Each point is reached from the start by the listed moves, each made once or not at all, plus a little noise. Is the number of moves made odd or even? Then give how often each move was made.

Moves:
(1): [ 0.37 -0.06  0.43 -0.21]
(2): [0.03 0.21 0.26 0.52]
(3): [-0.25 -0.16  0.10 -0.02]
Start: [-0.02  0.01  0.04  0.01]
Points:
[ 0.13 -0.01  0.83  0.30] -> odd (1, 1, 1)
[0.39 0.15 0.73 0.32] -> even (1, 1, 0)
[ 0.35 -0.06  0.47 -0.21] -> odd (1, 0, 0)

Moves:
(1): [ 0.11 -0.08 -0.42  0.03 -0.19  0.14  0.25  0.02 -0.07  0.43]
(2): [ 0.09 -0.10  0.15  0.03  0.17  0.31  0.00 -0.22 -0.54  0.43]
(3): [ 0.06  0.00 -0.44  0.15 -0.48  0.17  0.32 -0.26  0.02  0.08]
(4): [-0.04 -0.01  0.04  0.23 -0.06  0.08  0.15 -0.02 -0.02  0.12]
(5): [ 0.04 -0.26  0.23  0.03  0.24  0.19 -0.19  0.23 -0.14 -0.29]
(6): [-0.05 -0.05  0.04 -0.09  0.11  0.25 -0.10 -0.04  0.08  0.08]
(7): [-0.13 -0.29  0.12  0.02 -0.16 -0.34 -0.09  0.20  0.09  0.05]
(8): [ 0.04 -0.01 -0.02  0.16  0.06 -0.02 -0.36 -0.04 -0.03  0.03]
(9): [ 0.01  0.48  0.06 -0.19 -0.32  0.38 -0.07 -0.02  0.38  0.07]
Start: [ 0.08 -0.14 -0.24 -0.15 -0.10  0.14  0.06  0.06  0.00  0.12]
Points:
[ 0.24 -0.52 -0.79  0.18 -0.51  0.95  0.45 -0.05 -0.04  0.55] -> odd (1, 0, 1, 1, 1, 1, 0, 0, 0)
[ 0.20 -0.49 -0.42  0.13 -0.14  0.62  0.26  0.25 -0.18  0.33] -> odd (1, 0, 0, 1, 1, 0, 0, 0, 0)
[ 0.15 -0.82 -0.71  0.14 -0.55  0.58 -0.14  0.16 -0.03  0.53] -> even (1, 0, 1, 0, 1, 1, 1, 1, 0)
[ 0.24 -0.07 -0.79 -0.22 -0.78  1.26  0.29  0.00  0.26  0.48] -> odd (1, 0, 1, 0, 1, 1, 0, 0, 1)
[ 0.11 -0.38 -0.13 -0.03 -0.41  1.09 -0.43 -0.08 -0.15  0.55] -> odd (0, 1, 1, 0, 1, 1, 1, 1, 1)

Moves:
(1): [ 0.01  0.13  0.23 -0.13  0.16  0.07 -0.09 -0.19 -0.07  0.75 -0.08 -0.20
 -0.15 -0.36 -0.03 -0.09]
(2): [-0.22  0.01  0.01  0.00 -0.16 -0.03 -0.08 -0.13  0.02  0.39  0.02 -0.17
 -0.13  0.09 -0.01 -0.08]
(3): [ 0.00 -0.05  0.14  0.14  0.04 -0.12 -0.10 -0.12 -0.17  0.04 -0.13  0.02
 -0.02  0.14 -0.02  0.32]
(4): [ 0.10 -0.44 -0.08  0.21 -0.03 -0.15  0.05  0.18  0.14 -0.19 -0.14 -0.32
 -0.15 -0.18  0.05 -0.01]
(5): [-0.07 -0.22 -0.28 -0.01  0.18  0.11 -0.41 -0.25  0.02  0.20 -0.07  0.09
 -0.15  0.20  0.03  0.11]
(6): [-0.18  0.19  0.25  0.14 -0.31  0.06 -0.35 -0.57  0.04  0.00  0.40  0.00
 -0.36  0.13  0.09  0.05]
(7): [ 0.05 -0.21  0.25 -0.13  0.16 -0.15 -0.01  0.23  0.25  0.24 -0.01 -0.08
  0.01 -0.18 -0.21  0.20]
(8): [-0.01 -0.07  0.19 -0.06 -0.03  0.09 -0.09 -0.06  0.05 -0.20 -0.08  0.08
  0.14 -0.04  0.10 -0.15]
(9): [-0.18  0.03  0.23 -0.02 -0.29  0.24  0.00  0.22  0.03 -0.24  0.12  0.35
  0.17  0.19  0.18  0.10]
(10): [-0.09  0.10  0.01 -0.03  0.15  0.01 -0.11 -0.03  0.09 -0.02  0.02  0.14
 -0.27  0.09 -0.04 -0.10]
(11): [-0.09 -0.12 -0.10  0.10  0.14  0.10  0.04  0.16  0.09 -0.04 -0.06 -0.11
  0.26 -0.23 -0.01 -0.12]
(12): [ 0.04  0.06  0.14 -0.02  0.08  0.40  0.13 -0.27  0.15 -0.04  0.02 -0.14
 -0.15  0.37  0.20  0.18]
(13): [-0.06 -0.10  0.00 -0.12 -0.11  0.17  0.08 -0.15  0.01  0.05  0.13  0.07
 -0.14  0.05 -0.15 -0.06]
(14): [ 0.06  0.00  0.16 -0.01  0.07 -0.03 -0.09  0.30 -0.17  0.32 -0.17 -0.30
  0.00  0.05 -0.03 -0.33]
Start: [ 0.14 -0.09  0.10  0.14 -0.17  0.11  0.03  0.28 -0.07  0.05 -0.18 -0.03
 -0.13  0.05  0.03  0.18]
Points:
[ 0.07 -0.77  0.84  0.33 -0.44  0.01 -0.38 -0.23  0.24  0.06  0.01 -0.30
 -0.63 -0.03 -0.07  0.52] -> even (0, 0, 1, 1, 0, 1, 1, 1, 0, 0, 0, 0, 1, 0)
[-0.11 -0.34  0.76 -0.06 -0.18  0.65 -0.67  0.02 -0.33  0.97 -0.48 -0.02
 -0.27  0.34  0.11  0.09] -> odd (1, 0, 1, 0, 1, 0, 0, 1, 1, 0, 0, 0, 1, 1)
[-0.39 -0.25  0.77  0.23  0.24  0.57 -0.96 -0.82  0.33  1.57 -0.09 -0.44
 -1.08  0.24  0.08  0.64] -> odd (1, 1, 1, 0, 1, 1, 1, 0, 0, 1, 1, 1, 0, 0)
[-0.29 -0.05  0.77  0.08 -0.52  0.64 -0.94 -0.60  0.02  0.54  0.10  0.29
 -0.56  0.19  0.41  0.20] -> odd (1, 0, 0, 0, 1, 1, 0, 1, 1, 0, 0, 0, 0, 0)
[-0.12 -0.57  0.59  0.23  0.08  0.65 -0.65 -0.45  0.18  0.82 -0.08 -0.48
 -0.69  0.57 -0.12  0.45] -> even (0, 0, 1, 0, 1, 1, 1, 0, 0, 0, 1, 1, 1, 1)
[-0.17  0.06  1.13  0.13 -0.06 -0.11 -0.82 -0.25 -0.09  1.80 -0.16 -0.59
 -1.10 -0.03 -0.23  0.17] -> odd (1, 1, 1, 0, 0, 1, 1, 0, 0, 1, 0, 0, 0, 1)
